Rows are points. Each table stands for the endless flat space through its points: a line for two points, a plane for three, and so on. The two share one point or none. Which?

First (2 x 3):
[[16  6  7]
 [18  8 12]]
Second (2 x 3):
[[12  2 12]
 [14  2  0]]
They share: no point

First (2 x 6):
[[  4  21   8   4 -21   9]
 [-20   1  16 -12 -13   5]]
Second (3 x 6):
[[ -1   8  27 -11 -17 -15]
 [ -2  14  26 -10  -3   2]
 [-22  -2   6  -7 -29   2]]
They share: [-14   6  14  -8 -15   6]

First:
[[ 12 -12 -14  -3  -1 -35 -19  10   4]
 [  7  -7 -14  22  24 -10   6  10  24]
 [  7 -19 -18  24  30  -4   4  20  24]]
Second (3 x 9):
[[ -7  -1 -27   6  23   5  -7  33  31]
 [ 17 -13 -30   9  14 -28 -16   6   4]
 [-10  -3 -22   7  24  11  -4  36  34]]
They share: no point

First (4 x 14):
[[  5  12  34  10  36  -1 -17   1  -4 -29  12   7  -3 -14]
 [ -1  14  13   5  20 -13 -20  13 -10 -20   2 -13  -6 -17]
 [-13  22   1  -3  16  -1  -8  13 -10   4 -14 -21  -6   7]
 [  0  12  25   7  29 -11 -17  -1  -1 -30  11   4  -3 -15]]
Second, 4 rows:
[[-19  -6  11  13   7 -22 -36   3   3 -11 -24 -13  -8   7]
 [  1  26   9  -7  29 -18   4   3  -5 -13  18 -15  14   3]
 [-18  13  13   3  24   7   8   6 -10 -21   0 -29   0   5]
 [-23  10  -1   5   3  -6 -28  11  -5  -7 -28 -13 -24  -9]]
They share: [-11  18   4  -1  16 -12 -12   7  -5 -10  -5 -14  -5  -3]

First (4 x 20):
[[  0  32  13 -20  20   1  12  -7   4   4  16   6  29  13  26  -4  -4  -9
    2   4]
 [-18  14  24  -5  15   1  21   2  16  15  16   5  14   5  21   8   6 -22
   -7   0]
 [ -8  18  10  -7  17  -1  13 -12  26   3  30 -11  22   3   3  10 -12 -10
    5 -16]
 [ -6  22   9   8  39  -9  13 -10   9  -3   8  -2  31  -6  23   0  -8  -1
    8   4]]
Second (4 x 20):
[[-14  -2  27   2  38  15  36   5  18  12  16  -6  21  -1  14  20 -16 -31
   -2  10]
 [-12  16  13 -12   6  -9  14  -9  26  18  22  -2  19   7  22   2  12 -15
  -10 -14]
 [  0  11  -4 -33   2 -11  38 -16  27  36  19  -5  28  18  33  -5  -3 -23
   -7 -11]
 [ -6   8  23 -12  16   1   2  -9  34  12  30 -12  27   5  20   8  20 -17
  -22 -16]]
They share: [-18  12  21   0  18  -1  20  -1  20  12  18   0  15   1  16  10   2 -19
  -4  -4]

First (2 x 24):
[[ 10  14 -13 -24 -27  38 -23   6 -15   6  20  -3  11 -20 -14  -9   3  -7
   11 -15   5  -8 -29  -3]
 [-20  -1   7 -19  -2   8  -8   6 -20  11  -5 -18  21  -5   1 -19 -22   3
   21 -10   5  -3  -4   7]]
Second:
[[-13  -2  12 -33 -19  22  -5   2 -15  10  16 -10  12  -4  -3  -5  -5  -2
   19 -16  16   3 -16   5]
 [ -1   5 -11 -20 -22  32 -18  -4  -7  -1  -2  -7  -3  -6  -6 -17 -21 -12
   20 -25  24   9 -22 -15]
 [-17  13  -2 -20  -5  23 -18  17 -35  18  -4 -11  30 -25  -2 -14 -17  -3
   10 -13  -4 -12 -14   3]]
They share: no point

First, 4 rows:
[[-37   1  -1 -17   5 -17 -10 -34 -17 -22 -20 -15 -11  -1  -6  12   3 -19
   -1  19   6   8 -12   3]
 [-47   2 -18  -7  -3 -22   1 -42 -13 -13 -10 -27 -16  11 -19  23  -6 -23
   11  19  14   1 -20   6]
 [-36  30   7   5  -3  -4  -6 -21  13  -8  11  11 -42  33   2   6 -23 -16
   22   3 -19   8 -21  34]
 [-11  17  -3   1  13   1 -18  -6   1   0 -10 -11   1  19  -2   0  11  11
    3   1   8  12 -16  17]]
Second:
[[-19  19   9   0  -1   2 -15 -13   0   4 -20 -11 -13   7  -7   9   4   3
    0   2  -4  11  -7  18]
 [-20  17   5  -2   4  -1 -15 -14  -1  -2 -15  -9 -11  11  -4   6   4   1
    2   4  -1  11 -11  17]]
They share: [-21  15   1  -4   9  -4 -15 -15  -2  -8 -10  -7  -9  15  -1   3   4  -1
   4   6   2  11 -15  16]

First:
[[ -9 -19 -22   9  19 -27 -29  -6 -16   6 -14  16 -36  -6   0 -15  27 -47
   16  11 -17 -30  19   8]
 [ 13 -18 -16   3 -28  11   9  13  21  18 -32  -5  -8  12 -11 -12  25 -13
   12  29  -1  -3  -5   5]
 [ -9 -32  -9   2   5  -2 -18  -1   6  14 -17  -6  -5   3  -8  -8  15 -14
   21  12  -6  -8  19  25]
 [ -3 -33  -6  -1  -9  11  -7   4  18  18 -22 -14   6   8 -12  -7  13  -1
   20  17  -1   2  13  26]]
Second:
[[ 17  -5 -34 -18 -15 -14 -25 -22   7   3 -29  -5 -31 -27 -10 -15  11 -36
    5   2 -24 -18   1  26]
 [ 16 -11 -35 -18 -16 -16 -26 -20   9   3 -25 -11 -34 -32 -14 -19  14 -36
    2   6 -20 -17   5  20]
 [ -1 -13  -8  -2   3   6 -11  -6  -5  15 -25  15  -1   7  -2 -15  17 -12
   15  18 -20  -4  13  18]]
They share: [  2 -20 -16  -6  -3  -2 -16  -7   1  12 -20   1 -13  -9 -10 -21  20 -18
   8  20 -15  -6  16  11]

First:
[[ -3 -10 -19 -35   8  -9  30  -3  22  21  13  -2 -15  -7  -3  -6  18  22
   -9  14 -25  23  32   1]
 [-14 -23 -19 -21   4   4  28  18  26  -3   5   8   0  14 -16   4  15   9
  -28   5 -27  30  19 -14]
 [-11 -30 -35  -5   2   1   8  21  20   3   9   8   7   1  -5   2 -12   2
  -31   8  -9  27  10 -25]
 [ -2 -12 -20 -20  -9  -7  31  16   9  -3   6  15  -9   5 -12   0  16  14
  -12   1 -35  32  22  -4]
 [  3  12  -5 -18   1 -22  29  17  15  -6  21  19 -16  -3   0  -6  17  14
    6  -3 -37  19  25   6]]
Second, 5 rows:
[[-14  27  -7 -20   2 -19  20  37  34  11   9   5  -4 -14  17   9  -2   2
   -4  20  -3  23  41   0]
 [  7 -13 -20  23 -23   3  16  26  32  -2   8   7 -16  33  16  15   0  26
   -6  -7 -36  25   8 -21]
 [-11 -11 -16 -33  25 -17  16  12   2  -6  26  23   6 -25 -28 -11   0 -12
  -22  11 -12   9  22 -11]
 [ 10  12 -10  -2  -6   1  33  40  32   5  19  10  -9   4  45  10   8  17
    2  10  -5  38  27  -5]
 [-27  -7 -24   8 -16 -25  -9  15  35   1  -8   0 -10  19 -31   9 -16  10
  -18  -5 -47   4  14 -18]]
They share: [ -5  -8 -19  -9   4 -11  16  21  20  -3  17  14  -3  -1  -1  -2   0   6
 -13   2 -21  21  16 -11]

First:
[[  4 -15 -21   1  -1 -13   0  -1   8   5  -7 -20 -16  -2   3  10 -22 -38
   14  15 -16  -2  -5 -39]
 [ 14   5 -16  31  19  42 -15 -16 -37   5  -2  10   4 -32 -12 -30  23   7
  -11 -10  -1 -22 -40   6]
 [ 10  -1 -28   9  13   8 -13 -10  -9  15 -14  -4  -8 -14 -10  -8  -7 -21
    5   6  -9  -8 -20 -20]]
Second, 3 rows:
[[  9  -7 -15  10   7   8  -6  -6 -11   4  -6 -11  -6 -10   6  -2  -1 -20
   13  11  -8  -1 -15 -10]
 [  5  -8 -26  20  11   7  -7  -3 -12   7  -7  -1 -11 -22 -16 -13 -12 -19
   -8  -2 -13 -23 -22 -37]
 [  8  -6 -24  15   3  14  -5 -14  -5   6   0  -6 -11 -18 -17 -11  -5 -21
  -11  -6 -13 -24 -28 -38]]
They share: [  8  -7 -19  13   7   9  -6  -7 -10   5  -5  -8  -8 -14  -3  -6  -4 -20
   4   5 -10 -10 -19 -21]

First:
[[  2  -2   2  27  -8 -13  17  -9 -30  11  13  24   7  -8 -11  19 -20 -19
  -22 -21  28  28   7  -4]
 [ 17  19  42 -11   6  -5   9  -3 -13   1   6 -10 -12 -24   6  27 -18   5
    1 -10 -12  -6  20  20]
 [ 14  18  38  -5   4  -5   9  -1 -18   7   5  -4  -9 -20   1  27 -20   1
   -2  -9  -8   0  19  16]]
Second:
[[ 13   6  23  -6  -8 -37   2  14 -15  -4   2   6 -46 -28  -8 -17 -28 -26
   25 -31  37  58  49  24]
 [ 14   1  16  15 -25   2  47 -24 -12   4  15   9  14 -11  23  47 -14  -5
  -32 -26 -31 -27 -10 -23]
 [ -7  10  16  30   8  17  17 -33 -36  -5  24  -3  14   7  11  44  -2  16
  -26 -20  -1 -27 -19   7]
 [ -5  15  25   7  25 -21 -18   9 -26 -18  10  -7 -25 -15 -20 -12 -13  -9
   10 -19  59  46  37  55]
 [ 21  -4  23  -8 -24 -35  14   8 -17  -2   0   6 -38 -24   0   1 -30 -32
   15 -25  15  36  39   4]]
They share: no point

First:
[[ 21 -13 -22  -8 -18 -14   7  25 -21  12  -3  15  26 -21  24 -23  10  -4
  -13  11   9  17 -10  13]
 [  2  -4 -13 -11 -40 -19  24  -4 -19  36 -11  -2  16  -5  15 -33 -11  11
   -7   8  13  23 -35  -6]
 [ 25 -16 -13 -17  -5 -18  14  27 -11   3 -10   5  27 -16  15 -16  16 -22
  -22   5   2  11  -6   8]
 [ -3 -21   2 -40 -14 -18  51   9  -9  16   1 -37   6  -5 -12 -15   6 -12
    3  23   9   5 -26   1]]
Second (4 x 24):
[[ -2 -19  -5 -12 -32 -18  13  25 -11  13  -7  27  14 -24  19 -21  29 -19
   12  19  29  15 -10  26]
 [ 46  13  -4   6 -32 -21  12  15   0   0 -31 -22  23 -32   3   2  15 -24
   -9   0 -23   8 -22 -21]
 [ 36   6 -13  -1 -25 -10  12  13 -10   9 -20 -19  26 -20  11  -5   8 -14
  -17   2 -13  16 -18 -12]
 [ -3 -19 -29 -19 -11 -19  20  29 -33  16  -1  14  15 -27  10 -28   1  -4
    0   8  23  13  -4  22]]
They share: no point

First:
[[ -5   3   1  17  14 -37   0  31 -25 -36 -12 -14 -13  17   7 -33   7  28
    9 -20  -1   7   3  -5]
 [-11 -13  -6  13  22 -13 -22   9 -11 -12 -19  12 -23  24  26  -3  23   7
  -25 -20   1  15  26  16]
 [  1 -11  13  11  -4 -31  12  13  -9 -15   0   0  -8  10  13 -18   1  39
    3 -10   7  24   5   4]
 [  1 -17  11  13   0 -23   4   9  -5 -10  -4  12 -15  15  21  -5   7  30
  -11 -12   5  27  17  11]]
Second, 4 rows:
[[ -3 -23 -11   0  19 -22 -25  11 -18 -14 -14  12  -5  26  26 -26  27  19
  -12 -21   9   3  27   1]
 [ -6  -7  14  27  11 -16  -6   6   7 -19 -10   9 -22  18   8  -5  -1  15
   -3 -14   8  27   4  19]
 [  9 -28  -7   9  23 -22 -33   9   1 -13  -7  27  -4  33  20 -35  20   6
    3 -29  14   3  22   1]
 [-21   7   1   9   4 -22  14  14 -24  -2 -11 -15 -29   2  26  10  15  25
  -30  -9 -12  30  12  19]]
They share: [ -8 -11   0  11  13 -20 -10  10 -11 -13 -12   5 -16  18  20 -11  15  19
 -13 -16   4  17  16  11]

First, 4 rows:
[[  4  -3  -7  11  -9   2 -11  16 -27  20   7  25  26 -19 -20 -10 -10  13
  -10 -14  14   3 -48  21]
 [ 31 -15  27  37 -29   7 -31  -2 -24   8   3   4 -11   4  -3 -10  -8 -25
   17   8  -8  -1 -11  10]
 [ 34 -27  35  11 -27  32  -5 -26 -15   2  -5  13  -4  -7  22 -10 -10 -41
    8  16 -10  -9   6   9]
 [ 10  -3   1  21 -19   2 -21  12 -25  18   5  19  14 -11 -18 -12 -12   3
    0  -8   4   1 -40  19]]
Second, 5 rows:
[[ 33 -19  11  31  -9  14 -16  -4 -28  11   9  19  26  -7 -16   0   5 -26
   10   3   1  10   8   1]
 [ 15 -10  14  23   0  19 -11  -8 -45 -14  22  14  27 -23  -3 -21 -12 -12
   35  16  25 -13 -21  21]
 [ 39 -23  11  28 -16  11 -17  -4 -22  23  -2  22  17  -3 -20   3   4 -27
   -3  -9  -8  19  14   1]
 [ 22 -19   8   1 -34  22  -4  -2  -1  32  -4  36  -4   9   7   8   1 -37
  -26  -6 -16  17 -35  12]
 [  9  -8  12   6 -11  16  -8  -8 -45  -4   7  21   6 -27   3 -34 -29  -7
   26  -2  26  -8 -37  41]]
They share: no point

First:
[[-36  -9  19 -19  -6 -16   5  18   9  -9  25 -19 -34  -9   7  -7  18  -5
   -6 -14  18   7  16   5]
 [ -6   6  14 -19  14  14  20  -7  29 -19   5 -14  -4 -19  -3 -12  -7  -5
    4 -14  13   7  -4  15]]
Second (4 x 24):
[[-20   1  22  10  -7  10  25  20   0 -20  -6  -2 -40 -11   8 -11  -8 -22
   11 -27  35  -5   0   8]
 [-21   2  22   5  -5   6  19  14   5 -19  -3  -6 -36 -14   7 -12 -10 -19
    5 -22  30   0   1   7]
 [  4   0  22  -5  18   8  48  31  17  -9  17 -10 -24 -19 -13   8   9   9
   10 -14  23  -9  18  31]
 [-23  -2  12 -25   3   4   9  -2  21 -17  13 -16 -12 -10   5 -14   8  -9
    3 -18  14   8  -1   7]]
They share: [-18   0  16 -19   6   2  14   3  21 -15  13 -16 -16 -15   1 -10   3  -5
   0 -14  15   7   4  11]

First:
[[  5  30  -9   3   2  -5  12  35 -13  33 -12   8  22  -1 -22  23   6   0
    1  37 -25   1  14  13]
 [  8   3   7   0 -26  13  -2  -4  -9  17  11  12  11  -3 -10  24 -24 -14
  -19  -2  19  13  27 -10]
 [ 24  24  -2  24   5  -7 -15  27  -3  19   7  20  -2   2  -9  18  17   5
   -8  22  -4  -4   6  18]
 [  7 -13  -4  -1  -8  37   9  -5   1  16  -2   8  27  19  -7  32 -14 -19
   -9   1   8  21  19 -28]
 [ 10   0   4  12 -27  15 -19 -17  -9   9  27  10  -6  -2 -11  18 -29  -9
  -24  -8  36  12  18 -14]]
Second (6 x 24):
[[ 29  39   1  18 -40 -17 -22   4  -2   9  27  14   0 -10 -32  -3 -36  -4
   -9  23  -2   1   6  28]
 [ 38  29 -12  -4 -15 -18   6  20   2  -2  12  -3 -33  12   9  36 -18 -23
  -29  25  14 -27   9   3]
 [ 34  41  -3  16 -30 -20   3  -8   1 -11  19  11 -24 -11  -7   2 -39  -1
  -14  41   8 -22   0  29]
 [ 26  34   7  10 -23  -2  22  -9  -6  -9   2  14  -7  -1  -7  12  -5 -10
  -27   4  24 -18  23   4]
 [ 12  11   3  16 -14  -9 -36  27  -6  36  24  18   7 -11 -17  19 -18   4
   -1  25  -7  16   8  20]
 [ 22   8 -11  -1 -11 -12 -42  46  -5  41  21   6  -4   5 -10  38 -13 -17
  -14  17 -10  13  12   7]]
They share: [ 16  17   5  11 -14  -2  -9  13  -8  19  10  17   3  -5 -10  20  -5  -4
 -15  10   8   3  19   8]

First, 4 rows:
[[  8  10 -16 -25 -31   5   0 -14 -19   7  12   5  -9   5 -18 -11  12  10
    8 -25  -2  22  11   0]
 [ 21   6  -6  -2 -10   7 -17 -23  23   6  -6  32 -24  -5  18  -7  24  -9
   30  -6  -3  -1 -29 -19]
 [  2  16 -12 -20 -34  10  -7 -12 -19   7   1   2 -19  -5 -21 -16  17  15
   10 -22   2  18  11  -2]
 [ 25  16   4 -10 -10   1 -33 -21  19  16 -18  24 -32 -11  24  -9  22 -13
   34  10 -13  15 -19  -1]]
Second, 7 rows:
[[ 19   4  17   5  -9  36  17 -51  25  53  -9 -14 -21 -48  33 -35  62 -12
    0 -23  -1  21 -16 -30]
 [ 14  16  -9 -11 -19  12   5  -3   9   9  18  36 -28  -5 -10  -6  -9  -5
    5  -7   1   2   0   2]
 [ 17   7  -4   6 -15  30  -8 -34   4  33  -3  18  -2 -23  14 -50  28  -5
   -7  -3  -3  30 -23  -5]
 [ 22  11  -9 -27 -20 -17 -15 -12   2  -7   7  11 -20  13   5  22  23  -8
   44 -34  -7   6  -7 -17]
 [-16  -5 -26  -1 -23  -7   3 -12  -2  -9  25  28 -20  16  -1   4   5  30
   28   7   8  16  -8 -18]
 [ 26  19  -4  -5  -8  -9 -16 -20 -10   2   7   0  -5  -2  23   5  40  -8
   38 -42   3  18 -20 -36]
 [ -3  -8 -43 -20 -21 -13 -30 -21 -27 -23  -8  30  -6  44 -11  -6   0  46
   36  29  -2  18  -1  -1]]
They share: [ 17   8 -10 -15 -19   4 -10 -19   3   8   3  19 -16   1   3  -8  17  -2
  20 -13  -5  13  -9  -7]

First:
[[ -5   9  14  13  19 -10  26  23   8  10 -12 -26  10   2   7 -16   8   3
    8  -5 -10  -3  24   6]
 [  5  15  10  21  25  14  -4  23 -16  16   8 -12  -6  12  13 -12   6  23
   30 -25   8   9   6  12]
 [ -4  15   7  18  22  -4  11  29  -4   4  -4 -30   0  -3   7 -18   3   8
   18 -10  -1  -3  15   6]]
Second:
[[-17   9  19  18   9   5  28   1  15  12  -4  -5   0   6  26 -15  -8  13
   31 -12   5  -4   9   7]
 [ 13   9  14  13  29   0   8  31 -10  22  -4 -20  10  16   1 -10  22  13
    6 -17 -10  11  24  12]]
They share: [  1   9  16  15  21   2  16  19   0  18  -4 -14   6  12  11 -12  10  13
  16 -15  -4   5  18  10]
